Every row gives one point. Each table stands for the endless flat space through its points: a line for two points, a plane for three, and so on. Write the one point that lies in both, or say that there is none.

First:
[[  6   9 -18 -22]
 [ 26   1 -28 -22]
 [ 21  19 -28 -27]]
Second:
[[ 25   1 -29  -7]
 [  1  19  -5 -43]]
They share: no point

First, 4 rows:
[[-45  15 -30   9 -16 -25 -10  -3]
 [-34  -5 -20  30  -6 -25  -9 -18]
 [-16 -12  -6  25  -6 -18 -15 -28]
 [ -7  25   1 -34 -20 -14 -15 -22]]
Second:
[[-13   3 -16  -1 -23 -18 -22 -37]
 [-17 -13   0  19  -3 -34 -14 -17]]
They share: no point

First, 6 rows:
[[ 12 -51 -26   3  69  16  12   6  26  20  26]
 [-42  14   3  32  -6 -18  23 -35  12   6  22]
 [ -3 -17  -7  20  34  -6  29  -4  43  23  33]
 [-33 -24  -7  32  40  -1  18  -6  15  -5  15]
 [ 16 -14 -23  20  37 -27  25 -24  -7  17  48]
 [-12   2  10  20  18  -4  23 -19  15  25  23]]
Second, 5 rows:
[[  7   6  -2  16  43 -14  20 -17  27  20  19]
 [-13  20  -2  18  53 -34  34 -33  45  38  39]
 [-27  -8 -13  12  44 -17  32  -8 -14  51  58]
 [-15  -5   0  22  16   5   7 -33  59 -17   0]
 [-12 -29  -4  17   6  28  -2  -5   9 -18   2]]
They share: [-18 -15 -13  16  25  -2  16 -20  17  13  24]

First, 6 rows:
[[-27 -28  -5 -23  -7   6 -26  -8  31  44 -16  11  51   6]
 [-24   7   3   5 -22  12 -12 -17  13  47  28  58  13 -15]
 [-27  12  16 -11  12 -25 -36  -6  16  25  18   7  29  23]
 [-35   4   2  -3  25 -40 -24  24   2  17   4   6  29  29]
 [ -6 -29   0 -12  20 -16   5 -17  22  16 -14  20  32  -1]
 [-29  29  12  11  36 -57 -16  19  -9   2  28  24   5  30]]
Second (4 x 14):
[[  1  15  18  33 -31 -37 -20 -32  32  -4  -3  -1  57 -22]
 [-19 -21  -4 -12  12 -27 -11  -5  19  14 -16   7  28 -13]
 [-16  -1  19 -12  25  -8 -10 -12   6  33  35  18  16  27]
 [-18  -9  11 -15  24 -12  -9  -9   9  29  22  16  17  18]]
They share: [-15  -5  12  -6  14 -19 -13 -11  13  22  10  11  26   5]

First:
[[ 22   6  28 -10   7  47 -12 -51   8 -55   1  10 -28   5 -46   0   7  -1
  -33  13]
 [-18   0   4 -13   2 -17  21  -5  17   5  22  26 -17   7  -8 -49  -9  28
   23 -18]
 [-29  21  26 -27 -20 -17  32 -20  14   0  20  21   6  29 -21 -25 -24   9
   10   8]
 [  0  -2   2 -13   8  27   6 -21  24 -43  20  -8 -50   7  -5   6   7   4
    8 -15]
 [-20  -2   3 -25 -16   5  18 -19  12 -13  11  21 -13  14 -30 -29 -21  19
   12   5]]
Second:
[[ -2   7 -11   0   6 -11  18  -5   6 -60  19  23  -9 -13 -21 -28  13   0
   -5 -14]
 [  7  15  14 -16 -29 -14  24   8   7 -50  48  -1   3 -34  18 -22 -12  34
    9 -34]
 [-26   3  59 -16   4  -2  -6 -10  22  -8  30  17 -42  -7  15  -4 -12  55
    9 -19]
 [ -7  21  24 -17  13  23  15   9  31 -10  11  29 -20  30 -13 -21  -9  35
   16   2]
 [-25 -11  12 -14  -9 -33  13 -38 -10 -42  28 -10 -11 -11 -10  11   9  20
  -39 -36]
 [  4  18 -17 -10  12  16  28  -6  19 -29   7  25   0  35 -38 -28   7   2
   -4   4]
 [ 10   7  11 -36 -24  36  21 -19  15 -18  -4   2 -20  17 -33 -36 -33   0
   31  10]]
They share: [ -6   4  13 -15   0   9  11 -23  15 -21  15  15 -22  10 -21 -22  -5  13
   3  -4]

First:
[[ 13 -27 -22  22  39  -9  -6  33 -36  32  24   4  13 -30 -29  30  33 -10
    2  -3 -16   3 -11   2]
 [-26 -14 -27   4  16 -25 -23  -3  25   3  19  11  44  -2  11   3  20  -6
   28   7 -12 -37   7 -22]
 [ -3 -15 -12  -9 -10 -32  15   9  39  17   5   7  38  29  17  17   6  32
  -18  19  31 -21  30  -6]
 [-11 -32 -32  -5  18 -20  -7   7  23  -3   7  26  19  -3  15  -4   7  19
   18  33  20 -44  -4 -49]
 [-10 -31 -14 -10  20 -15   8  13  24   7   8  11  22   2  19   1  18  35
   38  38  10 -34   5 -44]
 [  6  -3 -12 -10  -3  -1  14  21   1  15  16 -45  41  30  14  41  15  -2
   -9 -15 -12  -1  18  35]
 [  7 -44 -33   6  37  -9  -3  25 -13   8  11  26  -1 -26  -7   6  15  13
   14  30  16 -28 -23 -46]]
Second (2 x 24):
[[ -8 -19 -27 -20  20  13  10  43   8 -11  18 -12   9  -7  -6  27   5   6
   19  -8  -5  -9  14 -29]
 [  0 -17 -19  -8  22   3   6  33   0   1  16 -12  15  -3   0  19  13  10
   11   2  -3 -13   6 -19]]
They share: no point
